Rows are points. Any point is a mix of the corners, with weights that add up to 1. It lies inside the corners' shape when no weight is negative. Is each point inside? If not, which corners have a negative weight?
In the rows, zero is written as 128.

Corners:
(1): [107  78 155]
(2): [192 166  76]
(3): [140 102 179]
(4): [ 78 112 174]
Points:
[111 117 149] -> inside
[102  93 160] -> inside
[118 102 154] -> inside
[155 133 154] -> outside (1)

Corners:
(1): [ 68  85 161 158 232 152 107 147]
(2): [232  99 111 178  99 156 148 109]
(3): [164  93 196  70 191 136  93 139]
(4): [ 92 106 139 131 124 183 111 152]
(5): [151 196 170 152  77  30 202 147]
(6): [117 120 109 114 122  71 187 139]
(7): [183 164 121 112  96  70 120  65]
(8): [195  85 131 143 160 126  70 176]
(9): [117 201 116 137 130 112 203 151]
Points:
[134 155 135 133 115  78 180 142] -> inside
[146  95 131 122 154 156 101 131] -> outside (5)
[170 137 134 129 132  98 139 111] -> outside (4)
[133 156 147 139 143  78 173 128] -> outside (4, 8)
[ 98 129 131 164 155 119 155 122] -> outside (3, 8)
[124 130 151 118 146 118 128 139] -> outside (2)
[122 109 151 121 149 144 120 144] -> inside
[168 124 137 121 128 113 141 137] -> outside (1)
[128 120 123 116 131  88 167 138] -> inside

Corners:
(1): [ 74 137 172  83 178 188  86 213 197 134  88 108]
(2): [149 178 198 153  80 186  95 156 174 156 123 147]
(3): [171 128  74  87 139 159 105 131 150 137 101  94]
(4): [155 158  93 182 123 130  83 137 119 176 100 123]
(5): [ 92  49 177 131 180 126 137 109 191 125 160  81]
(6): [144 174  89 201 115 165 170 169 151 142  77 175]
(7): [ 83 145  88 136  96 102  95 161 145  92  96 133]
(8): [105 123 137 152 130 188  99 122 169  85 143  72]
(9): [167  56 193 186 114 171 141 140 153 135 131  83]
(10): [182 101  72 139 208 112 151 192 137 122 180  94]
(11): [ 61 144 110  93  89 195  85 137 131 139 114 145]
(12): [180 109 123 129 181 186 132 103 117 139  83 175]
(13): [ 88  96 160  85 192  97 124 131  99 140 136  55]
Points:
[117 115 151 123 143 159  98 144 160 126 136  96] -> outside (6)
[149  81 128 147 174 131 137 137 144 127 123  89] -> outside (2, 11)
[138 127 137 130 142 155 118 151 145 145 109 135] -> outside (8)
[124 115 130 124 164 149 118 165 160 128 125 109] -> inside
[104 115 122 130 142 153 118 136 138 132 104 111] -> outside (2, 10)

Corners:
(1): [130  83 195 200 112 102  96 107 188 138 165 165 116 121 149 127 114 177
  98  69]
(2): [148 153  82 100 105 133 141 131 111  93 115 129 161 133 132  86 115  88
 106  83]
(3): [155 146  99 122  94 129 140 209  80 155  56 167 166 118 134 129 137 125
 121 161]
(4): [128 122  66  94  97 121 152 160 134 201 120  81 175 160 122  96 162 101
 132 165]
(5): [ 67 149  74  49  88 141 181 134  81 174  92 131 199  87 157 185  40 138
 147 189]
(6): [140 145 142  42 146 205 152 174 137 171  73 142 163 173 116 111 149  86
 147 110]
(7): [112  82 162 110 174 108  56 127 181  39 106  93  94  10 228 148 184 157
 112 170]
(8): [108 196  92  86 127 120 153 134 110 144  62 119 141 164  97 124 141 184
 126 152]
(9): [123 102 152 122 150  54  68  98 131 101 138 156  90 112 206 117 155 155
 171 150]
(10): [137  60 204 170 167  87  94  85 127 126 157 163 122 157 123 106  92 136
  57 154]
(11): [169 178 137  83  71 147 177 132 160 130 141 170 121 155 142 113 164 106
  80 148]
(12): [194 125  82 104 119 186 105  84 171 102 100 173 132 144 109 164 175 110
 131 121]
(13): [ 94 163 127 122 119 116 172 196  85 115  72  62 195 147 213 196  79 134
 169 185]
(14): [167 185  98  66 107 116  95 151 161 177 113 145 183 156 133 147 109 127
  77 123]
(15): [127 121 149 224 212 102 120 109 169 130 156 187  85 112 156 115 101 117
  66 134]
(16): [138 140 143 150 151 170  58  99  91 106 119 107 115  97 219 106 192 161
 132 154]
(17): [173  94 172 163 136  92 100  84 129 179  85 116  48 122 202 105 160 113
  88 135]
(18): [ 62 206 121  97  94 121 107 171  76 128 116 101 139  64 111 200  91  87
 165 178]
(19): [154 151  65  77  90 186  96 183 142 152  87 141  90 195 126 100  72 122
 115 151]
(20): [163  74 138 133 172 130 131 141 109 156 167 158  69 171 145 154 129 152
  68 100]
(21): [ 88 136  82 119 107 142  97 118 143 133 103 172 120 171 151 123 192  91
  61 115]
Points:
[132 131 123 119 125 135 113 136 125 133 114 132 131 130 162 132 134 124
 113 144] -> outside (8)
[ 94 111 123 106 133 153 112 137 140 119 160 140 122 131 169 133  96 107
 112 138] -> outside (3, 8, 12, 14, 17)
[148 123 123 112 127 122 129 129 142 138 111 154 138 144 144 125 141 124
 105 130] -> outside (16, 18, 19)
[139 131 135 128 135 131 109 124 135 123 114 155 119 128 156 131 134 129
 106 131] -> outside (4)
[144 129 121 103 115 121 149 138 145 144 111 167 131 149 139 133 106 125
  92 135] -> outside (4, 16, 18)
[119 136 128 122 126 120 124 144 122 138 114 129 132 130 159 130 119 126
 112 146] -> outside (12)
[126 138 118  99 132 154 133 153 117 138  85 124 130 129 147 137 138 118
 122 164] -> outside (1, 2, 9, 14)

Corners:
(1): [100 138 107  60 154 173  61 108 114 134 141  74 138 202 143 131 114 158
  78  67]
(2): [136 114  71 129 154 247 183 157 117 140  79  99 121 131 131  90 166 176
 165 153]
(3): [161  64 126  97 174 156 173 124 195  65  93 144 117 126 110  88 124 147
 121 116]
(4): [114 140  91 122  96 138 168 109  78 115 144  99 122 122 108 152 116  99
 160 107]
(5): [ 51 165  80 150  92 107 125 157 188  93  75 119 164 175 142 163 184 120
 183  76]
(6): [157 120  92 106 108 144 125 113 158 184 135 178 121 108 130 145 184 168
  93 130]
(7): [ 95 112 105 105 152 115 166 154 102  99 125  96 177 105 197 179 112 154
 126 108]
(8): [ 96 145 112  83 170 145 162 108 117  97 155 208  87 141 189 137 127 133
 159 116]
(9): [105  81  67  94 110 148  96 128 120  64 166  89 173 106 167 123 169 149
 195  81]
(10): [160 180  81 245 110  84 120 164  98 120  98 187 184 119 167  94 133  54
 187 157]
(11): [111 118 116 147 117 113  97 215 108  88 113 126 127 128 148 111 116 144
 163   7]
(12): [150 110 155 194 128  88 168 135 142 172 191 115 173 139 168  50 175 193
 144  84]
(13): [114  81 149 114 104 179 194 168 124 150 122 119 145 207 171 157 207 136
 214 141]
(14): [129 130  46 109 187  68 160 140 111 125 144 114 135 136 121 125 170 169
  95  96]
(15): [110 143  99 100 102 170 155 161 121 123 126 145 169 236 180 168 100 174
 194 172]
(16): [142 104 131  83 135 148 175  90 118 140  95 126 129 135 136 103 182 207
 156  56]
(17): [134 145 141  88 156 147 141 149 198 105 114  93 173 133 124 130 146 140
 194  82]
(18): [ 94 148  83  62  66 136  87 145 135 113 121 171 162 108 159  85 162 117
 147 184]
(19): [ 45  65 111  78 170 168 146 145  79 137 142 215 121 173 126 170 147 184
 155  79]
(20): [127 163 173 109 118 146  66 115 119  81 130 212  97 132 129 109 150 151
 157 169]
(21): [100 102  78 139 115  99  48 136 185 164 116 126 114 150 146 140 134  98
 211 175]
Points:
[114 113 114 118 125 151 126 142 143 117 119 140 142 137 154 117 167 147
 169 111] -> outside (4, 14, 15)
[106 131 120 117 130  91  90 112 176 118 150 180 149 191 161 110 175 140
 187 137] -> outside (2, 4, 6, 7, 11)
[114 119 109 115 135 138 131 141 139 119 120 142 141 146 151 121 155 156
 156 105] -> outside (4)
[113 127  94 115 132 154 142 133 130 127 131 145 142 144 149 134 151 136
 156 148] -> outside (11, 16)
[127 136 111 121 122 144 142 152 145 115 121 130 142 163 158 131 133 132
 165 141] -> outside (9, 16, 19)
[165 135 135 130 150 142 135 119 152 118 135 120 138 122 142 101 119 161
 155 101] -> outside (5, 13, 14, 18, 19)
[116 117 110 135 133 150 146 158 128 118 125 114 159 171 130 152 147 163
 149  90] -> outside (8, 16, 18, 21)
[143 145 102 120 151 150 143 110 108 167 141 150 137 134 149 108 141 158
 136 167] -> outside (3, 5, 9, 11, 13)
[120 122 112 114 134 139 126 139 123 120 133 135 137 144 148 121 142 148
 154 109] -> outside (5)
